Every row gives one point. Each copy is the shape, with its points in the same order, turned, moved and blurred by noise. Is it also mirrored, or only turned?

Shape (9 x 3):
[[-4.1 -4.0  0.1]
 [-4.0 -0.6 -0.8]
 [-1.0  2.7  0.4]
 [-2.1  0.3 -1.5]
 [ 6.8  1.6 -2.0]
 [-0.3  0.6 -4.7]
 [ 6.4 -2.6 -3.5]
 [-6.6 -2.7  4.5]
 [ 3.6  2.9  2.2]]
Copy 1 (9 x 3):
[[-6.0 -0.5 -3.0]
 [-4.2  1.8 -0.7]
 [-0.7  0.9  2.2]
 [-2.0  1.6 -0.7]
 [ 6.3 -1.3 -1.4]
 [ 0.3  3.8 -2.5]
 [ 4.7 -1.6 -5.6]
 [-8.9 -2.3  0.9]
 [ 2.6 -2.4  2.6]]
Copy 1 is: only turned
Copy 2 (9 x 3):
[[ 0.0 -4.5 -3.8]
 [ 1.0 -1.3 -3.7]
 [ 2.6  1.2 -1.3]
 [ 0.9  0.6 -2.2]
 [-1.8  4.6  4.2]
 [-0.4  3.4 -3.2]
 [-5.7  3.3  3.6]
 [ 3.8 -7.0 -3.6]
 [ 2.8  0.5  4.4]]
Copy 2 is: mirrored

Shape (10 x 4):
[[ -5.6   0.1   8.1  -1.3]
 [ -1.7   1.0   1.9  -2.8]
 [  3.9   0.9   0.5   1.8]
 [ -0.4   1.1  -1.4  -0.5]
 [  5.3   4.8  -0.6   2.4]
 [  1.5  -3.1  -1.6  -2.1]
 [ -3.1  -1.6  -1.0   1.3]
 [  2.7   1.5  -1.0   2.0]
 [  5.3   2.2   1.6  -3.8]
 [  4.4   3.5  -0.6 -10.7]]
Copy 1 (10 x 4):
[[ -6.1   4.3   4.8   1.4]
 [ -3.4  -1.3   0.6   0.2]
 [  3.9  -2.7   2.1   1.5]
 [  0.0  -2.3  -1.5   0.5]
 [  4.7  -5.9   1.7   4.5]
 [  1.1  -0.9  -0.7  -3.7]
 [  0.5   3.3  -2.5   0.6]
 [  4.2  -3.1   0.0   2.0]
 [  0.6  -6.8   4.0  -1.6]
 [ -4.4 -10.3   1.7  -4.9]]
Copy 1 is: mirrored
Copy 2 (10 x 4):
[[ 0.0  0.6  6.9 -7.3]
 [-1.2 -0.7  0.9 -2.5]
 [ 3.2  2.0 -2.2  0.7]
 [-0.8 -0.9 -0.6  0.3]
 [ 1.5  4.9 -4.3  1.1]
 [ 1.9 -3.8 -1.3  0.2]
 [-0.7 -1.3  4.2  1.5]
 [ 1.9  2.1 -2.3  2.0]
 [ 0.7  0.4 -4.9 -3.7]
 [-3.0 -3.1 -8.1 -5.5]]
Copy 2 is: only turned

Shape (7 x 4):
[[-3.3  1.7 -0.6  3.2]
 [-1.8 -4.9 -1.2 -2.0]
 [-2.0  2.4  3.4 -0.6]
 [-0.7 -0.7 -1.6 -0.3]
 [-0.3 -2.2  2.8  3.8]
 [-6.9 -6.1  5.4 -5.3]
 [ 0.7  4.4 -2.2  2.5]]
Copy 1 (7 x 4):
[[-5.1  2.3  1.0  0.6]
 [ 0.6 -2.8  2.1 -2.8]
 [-2.9  1.3 -4.0  0.4]
 [-0.3  0.9  1.5 -0.1]
 [-3.7 -2.8  0.2  3.3]
 [-2.2 -6.7 -4.2 -7.4]
 [-1.9  5.3  0.9  3.4]]
Copy 1 is: mirrored
Copy 2 (7 x 4):
[[-3.6 -3.0 -2.8  0.6]
 [ 4.0 -0.9 -4.2  2.6]
 [-3.0  2.0 -1.7 -1.2]
 [ 1.1 -2.3 -2.1 -0.2]
 [-2.0 -0.3  0.3  4.4]
 [ 2.1  6.6 -8.5  4.2]
 [-2.7 -4.6  0.8 -3.0]]
Copy 2 is: mirrored
Copy 3 (7 x 4):
[[  0.0  -2.9  -5.7   0.3]
 [  0.3  -5.0   0.4  -5.1]
 [  1.4   1.9  -3.7  -2.4]
 [  2.0  -3.2  -1.3  -1.3]
 [ -4.2  -1.1  -1.5  -0.8]
 [ -1.1  -0.9  -3.4 -12.9]
 [  3.0  -1.3  -3.1   3.8]]
Copy 3 is: only turned

Shape (9 x 6):
[[ 5.3  3.4  3.7 -0.4  5.9 -2.8]
 [ 2.7 -1.8  3.1 -4.4 -1.6 -2.9]
 [ 4.4  4.3 -2.7 -1.3 -2.7 -3.6]
 [ 2.0 -3.8 -1.1 -5.3 -0.3  3.5]
 [ 5.1  2.9  6.2  0.6 -4.2 -0.6]
 [ 0.1 -0.5 -1.3  3.2  5.5  1.7]
 [-0.6  2.4 -2.1  1.3  1.4  4.1]
 [-1.1 -0.1 -5.5  3.2  2.3 -1.0]
 [-6.1  1.7 -3.8  0.4 -2.9 -0.1]]
Copy 1 (9 x 6):
[[ 6.6  3.3  6.1  1.6  2.9  4.1]
 [ 7.7  3.8 -0.3 -1.2 -1.7 -1.5]
 [ 2.0  8.2 -2.2  0.0  0.9  3.7]
 [ 3.4  1.2  0.2 -4.2 -7.2  1.5]
 [ 5.3  3.6 -1.4  6.7 -0.5 -0.7]
 [ 0.4 -2.8  3.3 -3.2  2.3  4.4]
 [-3.4 -0.1  2.1 -0.9 -0.3  2.4]
 [-1.5  0.7 -0.3 -4.9  3.3  3.8]
 [-4.0  3.1 -2.2 -4.6  1.3 -2.7]]
Copy 1 is: only turned
Copy 2 (9 x 6):
[[ 7.1 -0.7  4.0  0.9  4.7  1.5]
 [-0.5  2.0  4.8 -2.6 -0.6  2.8]
 [ 4.0  3.1  3.4  1.5 -3.6 -4.2]
 [-6.3 -0.6  5.0 -0.7  1.7 -1.1]
 [ 3.4 -1.1  6.7  2.0 -5.1  4.0]
 [ 0.4 -4.9 -2.6  2.6  3.7 -1.0]
 [-1.4 -2.5 -0.5  5.6 -0.1 -2.2]
 [ 0.4 -2.0 -4.4  1.2  0.0 -4.3]
 [-3.0  3.1 -4.4  3.6 -3.5 -1.8]]
Copy 2 is: mirrored
